Every row gives one point. Two turns around zero, p and q, are shown by what they do to some points. Write where each new point lands after one turn and then the other. Backwards means that the second turn is done in reverse. Each puzzle has new turns, and all numbers are rounded.

Turn p:
[-21 -13 -19] -> [-14 -24  14]
[  4  -9 -67] -> [-61 -26 -13]
[-1 28 24] -> [15 32 11]
[18 -6 62] -> [ 61  17 -13]
Turn q:
[-18   0  33] -> [-15 -34   7]
[ -8 -56 -56] -> [ 71  12 -34]
[-10  29   1] -> [-28   4 -11]
[35 27 22] -> [-27  17  37]
Where do these land?
p, then q: [-20  69 -11] -> [-68 -24  -7]
p, then q: [ 38 -26 -22] -> [ 32  17 -36]
p, then q: [-2  2 27] -> [-6 15 22]
q, then p: [-8 17 26] -> [ 12 -21  21]
p, then q: [ -8 -62 -20] -> [ 63 -17   0]

Turn p:
[-42 -54  39  30] -> [-70  10   7  46]
[-23  -2 -32 -21] -> [ 21   1 -35  19]
[ 34  18 -36 -27] -> [ 43 -26 -15 -27]
[-13   4  76  13] -> [-56  43  26 -19]
[-15  32 -33 -19] -> [ 44  16 -22   3]
[ 22 -23   0   2] -> [-12 -29   4  -5]
[ 36  26 -13  22] -> [ 30 -14  35 -17]
Turn q:
[ 54   5 -11  10] -> [ 32 -15  31 -30]
[ 27  19 -26 -19] -> [ 37 -20 -10 -15]
[-27 -44  35 -12] -> [-48 -12  11  38]
[-71 -16 -25  17] -> [ -8  51 -25  54]
[16 36 27  4] -> [-13  -3  -7 -45]
Where do these land?
q, then p backwards: [-21  29  48   5] -> [ -1 -19  48 -30]
p, then q: [ 41 -10 -71  -7] -> [ 22 -32  69  23]
p, then q: [-24 -19  37  13] -> [-21  35 -29   3]
p, then q: [  8   0 -74   7] -> [25 -9 70 -5]
p, then q: [-15  -2  26 -28] -> [ 16   8 -36   7]
q, then p backwards: [11  2 34  9] -> [19 -9 30  3]

Turn p:
[-12  42 -15  52 -18  33] -> [-33  61  19  -3 -29 -17]
[-5 46 -8 14  9 48] -> [-46  33  10 -36 -12  -8]
[ 26   2  35  19 -39  27] -> [-7 43  1 11  6 50]
[ -8 -21   6 -40   3 -73] -> [ 67 -51 -15   6  -5  -4]
[ 17  -4 -47 -37  15 -17] -> [ 13 -20 -38 -15  25 -39]
[-18  20  35  15 -13  52] -> [-44  23  16 -10 -25  39]
[-21 -34 -37 -13   9  -9] -> [ -6 -33 -21  26   1 -33]
[ 21 -51  31  -9  35 -61] -> [ 56 -54  28  23  40  11]
Turn q:
[-10  50 -28   0   2 -40] -> [ -2   8 -11 -28 -59 -23]
[ 24 -69  -1 -20 -35  48] -> [ 17 -35  34  13  56  58]
[ 53 -26  11 -19 -18  20] -> [-2  6 49 -9 35 31]
[-27   2 -34  -5  33 -11] -> [ -8 -37 -14  -3 -19 -33]
[  2  -6  33 -30 -25  52] -> [-25   6 -10   0  39  55]
[-28  27  20  17  53 -32] -> [-25  19 -27  21 -20 -59]
[ 46 -22  31 -23 -27  20] -> [-10  20  41   2  34  43]
[-35  15   7  20  -4 -50] -> [ 13  16 -20  28 -49 -19]
[-26  28 -38  60  23  -6] -> [ 41  -4 -43 -20 -14 -54]
Where do these land?
p, then q: [-31 -22   2  11  33  22] -> [  9  -4 -19  51   2   4]
q, then p backwards: [-25  42  16   2 -36  22] -> [ 14  19   8 -30 -49  21]
q, then p: [ 64 -66  27 -44  -3 -75] -> [  6  21  80  15 -35  92]
p, then q: [ 34 -36  11  41  31   4] -> [-18  28 -18  28  28 -48]
q, then p: [-32  11 -23  12 -21  -1] -> [ -3  18 -35  15  20  -9]
q, then p: [ 16  50  20 -35 -14 -13] -> [-16   6 -25 -26 -54  15]
q, then p: [ -2  32 -17 -13 -21  50] -> [-35 -28 -42 -22  10 -11]
q, then p: [-24 -12 -37  27  32  -9] -> [ 42  -9  -8  34  25 -15]

Turn p:
[ 19 -46  14  24  42  -3 -22  -3] -> [ 30 -37  -3  12  10  16  -5  52]
[13 -7  2 33 30 32 -5 19] -> [ 26  11 -12  28   3  35 -10  24]
[ 38   2  26  29  19 -29  20  11] -> [  5 -30   1  52 -29  -7  -1  12]
[ -6  18   5 -57 -24  17 -21   0] -> [-21   1 -10 -43   4  17  31 -35]
[-13   6   5 -39 -17   8  49 -25] -> [-51  17   7   3  24 -23  29 -13]
[  9 -26  -7  36  12 -24  14  46] -> [ -5 -11   3  25 -30   9 -49  31]
[-33   2  16 -33   0 -17 -10   0] -> [-15  -3  27 -35 -11  -2  22   2]
[-10  26 -63 -28 -76  17 -28 -36] -> [  1  26 -32 -61  37 -33 -19 -74]
[-22  12  21  13 -28   1  11  -8] -> [ -3   8  36   8   8  -4  -2 -26]
[  4  11 -18  22  43  -1  -8  -2] -> [ 34  17 -16  10 -15  -6   3  29]
Turn q:
[  0 -26   7  14 -14 -16 -35 -25] -> [  0   2  19 -22 -10  34 -33  -4]
[  4 -26 -30  23  -9   6  23  23] -> [ -4 -27 -10  -2  26 -29 -24 -19]
[-20  21  -1 -58   3  27   8 -46] -> [  2  22 -20   3 -68 -17  16  31]
[ 18 -43   8  16  30 -60  -7  20] -> [ 19  19  -3 -27  66  25 -28  10]
[  7 -20  38  50   3  -6  18  62] -> [  8 -28  43 -11  72 -12  18 -14]
[ 51  19  -8   6 -32   5 -25  -9] -> [  7  13   1  10 -18  22   0 -61]
[-18  29  28 -43 -22  22  25  -1] -> [ 30  -8   4  13 -40 -22  43  18]
[-25  42 -28   1  -3   4  20 -18] -> [-15  -6 -14  51 -22 -11  -2  16]
[  4 -10  24   7  37   6  16  -4] -> [-10  27  17 -13  20 -19   9  17]
[-21  12 -39 -18   6  12 -42  -2] -> [-34 -16 -39  -3 -26  27   1   5]
Where do these land?
q, then p: [ 4  3 32 19 46  5 27 -1] -> [ -4  11  26  18 -49  -1  25  12]
q, then p backwards: [ 25  26  12   7  -6  23 -37  10] -> [ -2  31  32 -29 -17  16   0  12]
q, then p: [ 19  28 -29   5  41 -18 -27  29] -> [ 15  65 -11   3  11  -9   4  29]
p, then q: [-18  -4   0 -22   0   8  39  11] -> [ -9 -23   8  20  -1   1  16  34]
p, then q: [ 17 -25 -11 -32  33 -21  39 -31] -> [ 12 -32 -24  13  53  -6 -14  33]
q, then p backwards: [-33  -4  -6 -24 -28   6 -40 -24] -> [ 10  -3   8 -10  18 -23 -26  54]
q, then p: [ 10  21   2  28 -39 -27 -25  10] -> [28 -5 -1 24 49 20  7  6]
p, then q: [  9  20  35  14 -37 -20  22   6] -> [  1   4  52  -2 -13   9 -32  13]
p, then q: [-34 -44   6  33 -30  21  38 -42] -> [-33  37  24 -11  44  33  29  41]
q, then p backwards: [ -2  27 -17 -38  26  54  -4   8] -> [ 21  32 -11 -56  23 -17  23  -3]
q, then p: [  2 -47 -23  11  -6 -31 -33  25] -> [ 11  -1 -35 -39  25  24  23  30]

Turn p:
[-32  35  -6 -22  -2  -3  16  22  13] -> [ -6  20 -17   1  -3   9  19  48  13]
[ 15 -15  24 -14 -15 -19  16 -26 -26] -> [  6  15  -4  -5  16 -47  -2 -23  -9]
[ -6  15  -9  14  54   7  21 -23  14] -> [  4  29 -15 -27   3  47  -7  -8 -23]
[-36 -24 -25   8  24   4   4  34  29] -> [ 0 14 41  2 -3 47 13 17 24]
[30 23 -1 53 11 12 36 22 42] -> [-13 -25  24 -46  -2  30 -11  35 -49]
[ 26  -4 -18  -3 -19  -3 -13 -45   5] -> [-24 -13 -19  -4  15 -13 -37 -27   8]
[  8  21  35  18 -17 -20 -32 -19   1] -> [ -9 -37 -28   7  24 -13  23 -15 -18]
[-22  -9  37 -15 -26  19 -16  -8 -38] -> [  1   9  -7  52 -11 -36  20 -16 -10]
[ 20 -39   2 -28  -1  16 -15  41 -12] -> [ 15  -9  34   2 -46 -21   8 -13  29]
[ -5  -4 -40 -10 -10 -13 -18   2 -30] -> [ 26  -4  -7  21   7  -4 -26   2  36]
Turn q:
[-12  -3   3  23  26 -19  10 -47 -19] -> [ 20   1  44  -2   1 -35  -5  -2  28]
[ -1 -17   8   7   8   2 -64   0   8] -> [ 25 -14   5 -45  -6  37 -18   8   2]
[ -8   6  16 -32 -26  15   8  13 -31] -> [ 25  12 -24  35   3   4  -4  -8 -29]
[54 20 -7  7  8 -7  6 -2 15] -> [-38   9  29   2  18  16  16  23  -7]
[ 19  12 -40  28  30   2   9  20 -11] -> [-24 -17  -3  -7  27 -23   6  46  10]
[-15  13   6  -4  30  16 -25  10  28] -> [  0   7 -10 -35 -35   5   2  23  -4]
[ -9  23 -11  15   6 -34  -7  -8  13] -> [-18  -9  18   6 -20   1 -19  13  27]
[-24 -25 -13 -30 -34  12  24 -23  -1] -> [ 18 -20 -12  27 -10  -9  28 -46  -5]
[ -4 -25  30 -21  14 -21 -31  21  21] -> [ -5  -1   0 -36 -20  18 -36 -18 -28]
[  1  -4   7   7 -61  33  69  15 -23] -> [ -4  30 -46  56  42 -14  30 -37   5]
Where do these land?
q, then p: [ -5  16 -21  -9 -19 -26 -11 -12  17] -> [-27  -7  30  24   3   0   3  -5 -12]
q, then p: [ 22  12   4 -35  64   3   0 -10  -1] -> [ 41   3  -2  12  -2 -53  34  17  -2]
q, then p: [ 63 -42  19 -23 -19 -18   4 -23 -64] -> [ 51   8 -20 -11 -16  13  15 -69 -57]
q, then p: [-23  19   0 -15  -6  -4   6  76   1] -> [ 24 -21   0  42   8  29 -33  21  42]
q, then p: [  1  25  13  20  -1  -8 -27 -15  -5] -> [-19 -25  -1  -6 -27   2  18   9  -9]
p, then q: [  9  -4 -29  13   2 -21 -18  29  10] -> [-11   6  -8 -36   3  12  12 -20 -25]
p, then q: [-35  19  17  21  -4 -11   6  -5   3] -> [ -3   8 -12  -4  16 -37   0  25   1]
q, then p backwards: [  2 -74  17  10  15  16   3 -22  16] -> [ 43 -32  30   0  32 -43   4 -17   8]
p, then q: [-17   4  13  -6  -6  49   8 -11  20] -> [ 26   7 -31  25  -5  -4  -8   2  33]
p, then q: [-25  14 -34  -4 -11  28  13   0 -10] -> [ -2   4 -30 -10   4  27 -10  29  22]
q, then p: [  7  10   2  28 -14  -7  17  -6  14] -> [-22   8  -5  -4  10  25  14  12  -8]
